Rows are points. The points of each table are mixes of a few directions, plus a little noise. Count the directions of each table, and those that both share. Where both have some left over, give the other angles between the two spaces (their principal angles), to ten degrees, smallest first.

First:
[[ -2 -45]
 [  1   9]
 [  2  44]
 [  4  83]
 [  1   9]
 [ -7 -97]]
Second (5 x 2):
[[ 64  45]
 [-38 -29]
 [ -5  -2]
 [ 41  29]
 [-61 -49]]
Directions: first 1, second 1, shared 0; angles 50

First, 5 rows:
[[-25  29 -22]
 [ 54 -65  49]
 [-46  57 -42]
 [ 41 -47  36]
 [-22  26 -20]]
Second, 4 rows:
[[-86 -66  47]
 [  5   4  -3]
 [ 30  24 -17]
 [ 50  39 -27]]
Directions: first 1, second 1, shared 0; angles 80

First (6 x 4):
[[ -18   48  -27  -37]
 [   5  -16    9   10]
 [ -28   66  -39  -52]
 [   2   -3    2    5]
 [  -7   16   -7  -12]
 [  43 -112   60   89]]
Second, 5 rows:
[[ -11   -2   -1  -21]
 [ -24   42    7   21]
 [ -27   65    9   54]
 [  17  -82  -14 -102]
 [  50  -22   -2   47]]
Directions: first 1, second 2, shared 0; angles 40

First, 10 rows:
[[  -6  -11   -1   30  -32  -14 -119   -7]
 [ -29    3   30  -62   21   -3   73   46]
 [  18  -41  -34  -50   22  -42   84  -10]
 [ -38   28   22   73   11   46   16   29]
 [ -46   26   28   49   20   41   38   43]
 [  10  -10  -18   32  -15   -8  -55  -21]
 [   2   22   14  -19   19   20   71   10]
 [  67   16  -17   -7  -44    1 -109  -69]
 [ -35  -43  -24   25   33  -24   82   30]
 [  59   10   -2  -72  -38  -18  -76  -49]]
Second (7 x 8):
[[  41   77   48   93   11   37  -43  -74]
 [ -42  -81  -86 -108  -43   -1   31  102]
 [  -6   27   62  -11  -13  -13  -97   -7]
 [ -14  -31  -15  -28    6  -22   33   20]
 [   6    2  -23   10   -6   21   14    2]
 [  -1   -4   12    2   14  -17   11   -8]
 [  17   10    2   44   32   -5   51  -35]]
Directions: first 4, second 3, shared 2; angles 90

First:
[[ 15  -9 -36  -4   1 -68  22  -3  -4]
 [ 19 -15 -39  -5  38   6  26   2   3]
 [ -1   8 -40   2   0 -36 -44   9   2]
 [-15   6   0  10  10  52 -46  16 -10]
 [-25   9  53  14 -46  -5 -15   5 -31]
 [ -3   9  71 -12 -22  37  33 -25  34]
 [ 10  -8  -8  -5  19  13  24  -3   6]]
Second, 8 rows:
[[  51   33   -4  -37   13   58 -121  -34  -74]
 [ -10   -8   28   -7   -8  -21   35   13  -26]
 [ -31   -2   20  -11    4  -13   18   34   10]
 [  -3   -8  -11   17   -4  -10   26   -4   25]
 [  -7  -10  -12   19   -5  -13   31   -2   31]
 [ -17   -4    9   -1    0  -11   19   17    9]
 [  27    1  -19   12   -4   10  -12  -31   -4]
 [ -11   -1  -10    7    4    0    3    7   29]]
Directions: first 4, second 3, shared 1; angles 50, 80

First:
[[  14 -102  121   44  -28  -66   51   17 -101  -73    1]
 [  -5   53  -63  -23   14   34  -30  -11   55   40   -1]
 [  32   -2  -21  -10    3  -17    7   -9   30   40   -4]
 [ -22   26  -17   -8    6   25  -18    2    8   -3    3]
 [  -6  -45   67   25  -12  -27   21    9  -62  -52    1]
 [ -38   96  -96  -34   19   77  -55   -9   67   37    1]
 [  24  -35   30   11   -3  -33   22    0  -16   -2   -3]
 [  32  -58   54   19  -11  -49   33    5  -36  -15    0]
 [ -30   73  -73  -26   14   58  -39   -6   52   28    4]]
Second (9 x 11):
[[ -53    1   16  -84    5  -31   44   -4   12    4   17]
 [  31   46   58    7   -8   40   15   12  -20   50   52]
 [  41   -9  -13   43  -67   57    6  -46   -4   -3   22]
 [  50   44  -15  -16   35  -12   -4   14  -49  -22  -26]
 [ -15  -15  -41  -12   44  -40  -35   14  -51   12   -3]
 [  37  -69   13   66  -79  102   -2  -58   82  -30   52]
 [ -53  -13  -25   32  -16  -43  -10    6   13    8  -56]
 [ -13   34  -51    7   59  -92  -27   46  -32  -34 -120]
 [ -25  -20   58  -43   27   17   13   16   48   15   62]]
Directions: first 2, second 6, shared 0; angles 90, 90

First, 10 rows:
[[-36  19  11   5  46 -23 -11  27   7  24 -49  22]
 [-38   3 -44   5 -42 -24 -15  20   5 -63 -24 -39]
 [ 31  31  14   2  15  27  -4 -46 -36  49  24  25]
 [ 97 -53  17 -58 -37 -33  45  12  10  18   3 -39]
 [-74 -21  27  48  45  65 -16  15  20 -47  32  36]
 [ 38  45 -36 -33 -10 -46  17 -29 -36 -12 -41 -71]
 [ 47 -48 -15   1 -41  -9  45 -14  53  19  70  -1]
 [ 11 -31  51 -31 -28  24 -46  46 -43  -4 -36  23]
 [-18   6 -33  41  19  19  39 -46  37 -29  66 -17]
 [-59  47   9  25  35   1 -51  14 -18  45 -41  61]]
Second, 8 rows:
[[  19   43  -68  -17   16  -37   63  -26  -22   -9  -20   -6]
 [  16  -12  -10    5   22   31   51  -33    0  -60   42  -43]
 [ -40  -23   33  -11  -72  -27 -105   80    5   19  -63   15]
 [ -18   10   13   20   74   31   29  -18    1    1   16   24]
 [ -85   -2   51   49  -20   30 -121   30   22    3   -6    4]
 [  52    2   13  -33   -8    7   10  -10  -42   15   -9   -1]
 [  66   15  -44  -24  -31  -37   52  -40    0   42   26   -8]
 [ -14  -31   13   10   23    7   20   19   35  -10   15   12]]
Directions: first 6, second 6, shared 5; angles 50

First, 10 rows:
[[   2   -1   -5   -5    5    2   -1    1    0   -3    4   -1   -1    4]
 [  13   -9  -36  -31   40   32  -13    9  -10  -12   28  -11   -4   33]
 [   2   -2   -7   -6    6    5   -3    2   -1   -2    6   -1    1    6]
 [  -3    0    2    2   -2   -2    0    0    0    1   -2    0    1   -1]
 [  15   -9  -37  -30   42   35  -14    9  -11  -11   30  -11   -3   34]
 [  -6    4   17   16  -20  -15    7   -3    6    7  -14    6    4  -16]
 [ -42   24  108   91 -121 -102   38  -23   32   35  -85   31   13  -99]
 [   4   -2  -13   -9   13   12   -4    2   -4   -3    9   -2   -1   10]
 [   5   -3  -10  -10   11   10   -4    2   -2   -3   10   -4   -1    9]
 [   9   -5  -22  -17   24   21   -7    4   -6   -9   18   -6   -2   20]]
Second (11 x 14):
[[ 21  -2  26  -1 -17  -2  -9   7   8  -7  -2  -4 -28  13]
 [-35   4 -43  13  19 -11 -25   0 -32   7  15 -16  31  23]
 [  3  21  14  22  18  15  -8  10  -9 -27  20  -1  32  21]
 [  1   5  -9   1   5   3   4  -1   0   1  -4  10   3  -5]
 [ 24  27 -74 -38  15  16  37 -23  14  19 -54  74 -64 -32]
 [-40  25  13 -14  54  33 -14  -9 -15 -52  63 -38  10  75]
 [-11 -39  17   5 -40 -41 -40  10 -11  25   8 -49 -15  19]
 [-11  12  -9   3  22  14  17  -3  -1  -9   5  11  29 -10]
 [ 15 -18  41  27 -28 -13   0  16   9   7  -4  -7  31 -28]
 [-27 -38  -7 -30 -11 -12  45 -22  21  38 -16  -2   7 -69]
 [ 58   4  31  12 -36  -4  -6  17  17  -2 -28  25 -37  -6]]
Directions: first 1, second 5, shared 0; angles 40
